Every row gives one point. To make a cloud, some directions were put in groups of two or more. Within a group, all points are equally far from the middle, so they leave a hole (a ring in 2 directions, a hollow ball in 3). The other directions are filled evenly. Then the cloud was stretched, turned, moved and blurred a little. How many holes are there, and how many directions does each take, smallest first?
In the rows, 128 means zero.

Cloud (21 x 3):
[[108 160 107]
 [194 148 119]
 [161 124 123]
 [ 83 185 111]
 [173 102 180]
 [155 121 125]
 [115 137 201]
 [149 117 129]
 [170 110 139]
 [125 153 203]
 [ 76 125 189]
 [105 161 106]
 [155 101 168]
 [169 184 130]
 [ 79 128 111]
 [146 166 203]
 [ 91 109 172]
 [ 84 114 129]
 [121 109 180]
 [148 188 132]
 [156 108 188]]
Holes: 1 (2)

Cloud (26 x 4):
[[161 146 113 174]
 [109 159  85 116]
 [ 73  82 114 110]
 [160  97 136 109]
 [118 110 109  97]
 [ 78 111 199 123]
 [149  56  84 121]
 [104 151 137 172]
 [127  39 101 121]
 [185 138 153  96]
 [134 156  54 157]
 [186 102 121 163]
 [163 129 124  69]
 [167  95 139 172]
 [ 81 108 150 102]
 [ 93 117 160 152]
 [150 124  64 140]
 [126 160 151 197]
 [219 133 122 190]
 [ 82 148 183 126]
 [106  72 111 139]
 [145 115 111  51]
 [131  83 126 115]
 [162 175 132 130]
 [102 106 146  59]
 [128 144 142 134]]
Holes: 0

Cloud (54 x 6):
[[104 138 125 139 143  46]
 [107 164 130 155 127  45]
 [149 170 158 137 184 141]
 [118 180 173 118 166 147]
 [101 139  83  92  90 110]
 [112 151 161 127 173 167]
 [107 189 140  89 146 144]
 [108 150  76 143  87 118]
 [154 173 164 112 160 122]
 [114 104 158  91 151  93]
 [ 57 126  93 175 143 112]
 [138  68 123  99 136 118]
 [101 172 112 208 149 118]
 [127 151  69 103 139  84]
 [101 132  63 117 188 121]
 [ 72 138 142 120  74 119]
 [ 74 103  66 143 116 132]
 [ 89 192 107 117 132  71]
 [170 131 133 154 123 168]
 [115  92 139 164 125 104]
 [159 170 130 161 190 137]
 [134  77  98 160 153 133]
 [138 171 127 129 189  78]
 [ 74 174  98 185 145 135]
 [ 80 163 101 158  88 104]
 [ 65 207 125 132 163 131]
 [193 156 130 137 140 154]
 [104 116  83  46 138 137]
 [100 110 102  96 157 195]
 [ 55 106  89  88 131 117]
 [138 107 125  66 103 129]
 [101 193  91 163 172 134]
 [128 127 148  66 136 114]
 [155 173  55 118 182 135]
 [ 86 118  62 136 173 137]
 [ 68 105 121  66 121 118]
 [ 95 169 119 171 204 106]
 [140  94 121 156 116 105]
 [109 205  99 176 157 123]
 [125 165 165 144 201 121]
 [110 175 184 111 111 103]
 [ 51 113  85 101 144 112]
 [109  99  64 163 158 134]
 [144 179  71 170 127 134]
 [153 166 145 168 177 144]
 [113 127 116 147 204 110]
 [ 80  79  75  91 109 155]
 [167 166 137 134 191 134]
 [ 75 134 177 156  99 139]
 [ 58 136  91 149 138 156]
 [135 148  87  53 122 143]
 [113 146  89 128 124  66]
 [102 141  58  92 178 150]
 [ 63 132  95 143 129 166]]
Holes: 2 (2, 3)
